Each point is reached from the start by the listed moves, each made 0, 1 or 2 times, or once backwards (-1), plus a little noise. Say if it took an odd or an even number of moves. Then give how often each move was made.

Moves:
(1):  38   2  -7 -26
(2):  6 34 28  7
(3):   5 -18  23 -14
Start: 1 0 6 3
Points:
 51  70  54 -10 => odd (1, 2, 0)
 76   4  -7 -49 => even (2, 0, 0)
-30  83  45  56 => even (-1, 2, -1)

Moves:
(1):  28 -15   1  -9 -13 -18 -11  15   4  -7
(2):  10  16   5 -14  11  -1  -4 -18  -1  -6
(3):   8  -1  32  -6  -2  12 -17  13  -9  19
(4):  18  25   4  29   3  12 -21   4  19  -6
(5):  15  -1  -7  -5  25  16  18  -4 -21  10
(6):  -1  -5  -2  -2 -16  27 -11 -13  20 -12
(7):  7 -3 16  3 -9 -6 18  1 12  2
(8):   0   7  -5 -10  -7   1  14  23  -3  -5
(9): -14 -14   6  -8  19  -3 -18  18  37  -2
Start: -19  10 -10   5   8 -15  -8   6  -3  -5
Points:
  74   26   31  -95   26   15   41   26 -121   32 => odd (1, 2, 2, -1, 2, 0, 0, 2, -1)
 37 -39  99 -92 -67 -17 -59  42  83 -22 => even (2, 2, 2, -1, -1, 2, 2, 1, 1)
 45 -26 -46 -56  93  -9 -64 -22  54 -43 => even (2, 2, -1, 0, 2, 1, -1, -1, 2)

Moves:
(1):  19   3  -4   2  12   8   8 -11   0  -3  -4   3   4   2  -1  -3   4  -3   1  -2  -2
(2): -10  35   6   4   0  -6  -4  -7  -4 -12  11  13   8  -1  -8  -7 -14   9  -7   3   9
(3):  -1  -1  35   8  -6   2  -1   7 -11  -8   2  -5  10  -9  -5  -7  14  -5   2   0  -6
(4):  7 -5  0 36  6  4 12  3  1  6  1  4 -9 -2  6 -3 -8  8 10 -6 10
(5): -12   0  -3  -8  35  -9  11  -1  -1   7   3   0 -17  16   1  -2   7   5  -5  -2   6
(6):  -4  -4   5  -7   9  31  -3  -3  -5  -2  -6   5   4  15   1   2   2   7 -11   8  13
(7): -7 10  1 -2 -9  4 27  7  6 -4  0  1  4  0 -6  0  3 -5 12  1 -8
(8):  8  8  8 -3  1  0 -2 22  1  6 -4  0 -5  4  2 -2 -1  9 10  7  2
(9):   0   4  -4   6  -5   6  -7   3  27   3   4  -4 -10   4  -3  -1  12   8 -10   6   1
(10): -2  2  3 -3 -4  3 -4 -6  6 14  1 -2  8  6 -4 -2  2  1  2  7  5
(11):  -3  -4  -5  -9   5  -6  -1  -6  -8   1  30 -12  -5   0  15   1  -9 -14  -6  19   5
(12):   4 -10  -1  -3   8   8  -5   9  13  -7   4  29  10   1   3  -3  -3  -9  -2 -10   9
(13): -6 -5  0 -1 15  0  0  8 -2 -2 -3 -8 21 -1  9  5  1 12 -2  4 -6
(14):   1 -15  17   6  -5  -7   0 -15   4 -12   1  -5  -6  23  -4   6  -9   7   5   3  -5
(15):  -4  10  17 -10  -1 -11   6  -2   1   6  -8   3  -5   3  37   6   1  10   2   0 -11
(16):   7   3   2  -8   5   8  -2  -4   3   0   2   4   1   7  -4  18  -2   2   0 -10   5
(17):   4  10 -18  10  -3 -15   8  -4  -9  -3   9   2   0  15  -2  -2  21  -1   1   3   0
(18):   4  -6   6 -12   3  -2   9  -7  -9   4  14   5   1  -1  -2   2  -5  23 -19   3  -6
Start: -19   8   7  -4   8  -1  11 -14 -11  -5 -18  -3   1 -17   5 -14   1 -25 -17   2  10
Points:
-70  65 -24 -33  48 -48 -22  -6 -36  25 -55 -32  39  31  -1  -6  13  22  -4  23  25 => even (-1, 1, -1, -1, 1, 0, -1, 1, -1, 2, -1, -1, 2, 0, 0, 0, 1, -1)
 -7   9  18  -8 101  18 105  58   0  -6  -7  50  -8  17 -38  -4   3  55 -11 -27  17 => odd (0, 0, 0, 1, 2, 0, 2, 2, 0, -1, -1, 1, 1, 0, -1, 1, 0, 2)
  4 101  63 -23  79  54  16 -17  25 -34 -36  64 -17  90 -13 -14 121  -9 -40 -11  50 => even (2, 1, 2, -1, 2, 2, 0, 1, 2, 0, -1, 1, -1, 0, 1, 2, 2, -1)
-56  63  10 -74  77 -65  64 -64 -45 -26  94  75  32  77 -17 -30  -4   4 -65  35  38 => odd (0, 2, 0, -1, 2, 0, 1, 0, -1, 2, 1, 2, 0, 1, 0, 0, 2, 2)
  2  60  27 -22 106 -36  78 -33 -88 -32  36  56 -26  44  46 -58  35 -16 -46  24  29 => even (2, 1, 1, 0, 2, 1, 0, 1, -1, -1, 1, 1, -1, 0, 1, -1, 2, 1)
 -2  84  63  38 -19 -19 103  -5  15 -25 -26  -8  19  10  52   4  19 114 -21  26 -59 => even (1, 1, 0, 1, -1, 0, 2, 1, 2, -1, -1, -1, 2, 1, 2, 0, 1, 2)
